Each row is a point. A path goes straight from each point to the next, and from the last back to the first. The post is the endless flat space through its rows: a point in 2 columns, a line in 3, a plane in 4, and so on, so that a path can go around it. How many times does the path go around the post? Going back the other way cancels.

Post:
array([[ 0.13, -0.18,  0.49],
       [-0.10, -0.19, -0.33]])
Path (7 x 3):
array([[-0.42,  0.34,  0.06],
       [ 0.14,  0.51,  0.47],
       [ 0.34, -0.11,  0.24],
       [ 0.19, -0.52, -0.29],
       [ 0.09, -0.62, -0.28],
       [ 0.46, -0.27,  0.22],
       [ 0.50,  0.22,  0.12]])
Times around: 0

Post (3 x 4):
array([[-0.32, -0.07, -0.12, -0.15],
       [-0.18,  0.15, -0.37,  0.74],
       [-0.09, -0.16,  0.97, -0.24]])
Path (10 x 4):
array([[ 0.01,  0.39,  0.38,  0.30],
       [-0.26,  0.32,  0.08,  0.18],
       [ 0.09,  0.28,  0.08,  0.23],
       [ 0.16, -0.04,  0.29,  0.45],
       [-0.39, -0.56, -0.44,  0.09],
       [-0.35, -0.20,  0.45,  0.13],
       [-0.95,  0.34,  0.06,  0.03],
       [-0.36,  0.15,  0.05, -0.26],
       [ 0.07,  0.25,  0.34,  0.11],
       [ 0.23, -0.11,  0.05, -0.31]])
Times around: 1

Post:
array([[-0.01, -0.13,  0.23, -0.01, -0.09, -0.45,  0.67, -0.01],
       [ 0.10, -0.13,  0.31, -0.42, -0.05, -0.45,  0.18, -0.13],
       [-0.21,  0.46,  0.05, -0.29, -0.05,  0.23, -0.75,  0.47],
       [ 0.49, -0.05, -0.46, -0.08,  0.49, -0.16,  0.12, -0.44],
       [ 0.07, -0.16, -0.33,  0.17,  0.15, -0.43, -0.14, -0.40],
       [-0.02,  0.05, -0.35, -0.04, -0.11, -0.09,  0.10, -0.72],
       [-0.07,  0.78,  0.36, -0.15,  0.25,  0.04, -0.79,  0.22]])
Path (13 x 8):
array([[-0.11, -0.06, -0.01, -0.15,  0.10, -0.15, -0.72, -0.13],
       [-0.08,  0.16,  0.31, -0.28, -0.18,  0.05, -0.24,  0.36],
       [ 0.05,  0.08, -0.56,  0.09, -0.46,  0.07,  0.09, -0.29],
       [ 0.01,  0.51,  0.34, -0.39,  0.27, -0.27,  0.05,  0.30],
       [-0.07,  0.20, -0.01, -0.05,  0.25, -0.10, -0.01,  0.01],
       [-0.12,  0.17,  0.05, -0.24,  0.41,  0.18,  0.04, -0.36],
       [-0.19,  0.42, -0.30, -0.55, -0.03,  0.11, -0.06, -0.03],
       [-0.04,  0.67,  0.39,  0.04, -0.04, -0.60,  0.05, -0.23],
       [ 0.25, -0.18,  0.21, -0.55, -0.33, -0.25,  0.16, -0.15],
       [-0.02,  0.29, -0.71,  0.07, -0.07,  0.60, -0.85, -0.31],
       [ 0.51,  0.54, -0.06,  0.13,  0.40, -0.36, -0.52,  0.08],
       [ 0.07,  0.08, -0.15, -0.48,  0.18, -1.00,  0.28, -0.72],
       [-0.13, -0.51, -0.24, -0.20,  0.54, -0.51, -0.36, -0.23]])
Times around: 1
